Each row of a before or after table is a point. One or more steps were done to the points. Then noise was added and the rows were shuffled. The steps act on how far a point lies along the listed directions, d1 being the first. What was done? A step turns or swaps two directions, mirrors them in a line or flattens them onto one, adds a multiple of one to another, or multiplies one. Angles are multiples of 10 degrees, from the lower direction toward the higher: turns from -170 to 170, lines from 10 to 170 but not 90. Use the fewest steps. Two steps may share a direction if one is a turn and the other turns, adds or multiplies; they go together, in the order done. Otherwise the lowest direction goes first.

Directions:
(1): [0.51,0.37,0.01]
(2): [-0.09,0.11,0.62]
(3): [0.36,-0.50,0.14]
Before (11 x 3)
[[0.69,-0.84,0.01],
[-0.22,0.13,-0.12],
[0.15,-0.37,-0.13],
[-0.21,0.32,0.19],
[-0.34,-0.04,0.03],
[0.69,-1.08,0.29],
[-0.55,-0.16,0.16],
[-0.58,-0.06,-0.12],
[-0.20,-0.17,0.14],
[-0.03,0.10,-0.05],
[-0.25,-0.06,-0.17]]
After (11 x 3)
[[0.10,-0.26,-0.02],
[0.41,1.20,-0.18],
[0.45,-0.41,0.12],
[0.09,0.00,0.15],
[0.37,-0.27,-0.10],
[0.22,-0.18,0.26],
[0.17,-0.21,0.13],
[0.49,0.93,-0.30],
[0.42,0.23,-0.17],
[-0.36,-0.24,0.21],
[-0.02,-0.12,0.00]]
Steps: add 1 times d2 to d1; turn d1 and d3 by -130 degrees

Directions:
(1): [0.33,0.43,0.39,0.25,0.53,0.00]
(2): [0.01,-0.08,0.68,0.05,-0.47,-0.32]
(3): [0.36,-0.51,0.22,0.03,0.01,0.60]
(4): [0.45,0.43,-0.25,0.17,-0.53,0.19]
(5): [-0.45,0.00,0.01,0.74,-0.07,0.23]
(6): [-0.39,0.40,0.26,-0.40,-0.09,0.49]
Before (14 x 6)
[[-0.60,-0.04,-0.65,0.15,0.05,-0.07],
[0.33,-0.27,-0.22,-0.21,-0.60,-0.10],
[-0.37,0.00,0.28,-0.63,-0.57,-0.23],
[0.14,0.10,0.08,-0.68,0.16,-0.05],
[0.16,0.28,0.04,-0.59,-0.04,-0.04],
[0.33,-0.59,-0.61,-0.26,-0.40,0.54],
[0.20,-0.36,0.54,-0.42,0.09,-0.25],
[-0.06,-0.46,0.26,0.45,0.06,-0.13],
[0.18,-0.32,-0.08,-0.80,0.32,0.65],
[-0.17,0.34,-0.36,-0.34,0.18,-0.08],
[-0.11,-0.41,-0.06,0.19,-0.47,-0.46],
[-0.03,-0.70,0.36,-0.02,-0.31,-0.25],
[-0.23,-0.40,-0.38,-0.15,-0.44,0.96],
[0.17,-0.43,0.25,0.47,0.10,0.13]]
After (14 x 6)
[[0.00,-0.17,-0.21,0.20,-0.04,0.67],
[-0.45,-0.28,-0.22,0.40,0.24,-0.54],
[0.11,0.01,-0.06,-0.01,-0.05,-0.64],
[0.30,-0.75,0.31,-0.01,0.78,0.05],
[0.28,-0.06,0.08,-0.52,-0.15,-0.32],
[-0.32,-0.08,-0.30,0.10,-0.05,0.54],
[0.05,-0.05,0.24,-0.38,0.67,0.08],
[0.03,-0.09,-0.03,-0.71,-0.26,0.30],
[-0.46,-0.24,0.00,-0.45,0.14,0.55],
[0.60,-0.80,0.28,-0.33,-0.17,-0.19],
[-0.47,0.08,0.56,-0.65,-0.01,-0.21],
[-0.55,0.06,-0.13,-0.20,0.44,0.23],
[0.00,-0.83,0.72,0.37,0.36,0.02],
[0.28,0.15,0.25,-0.42,-0.07,-0.33]]
Steps: swap d1 and d4; swap d2 and d6
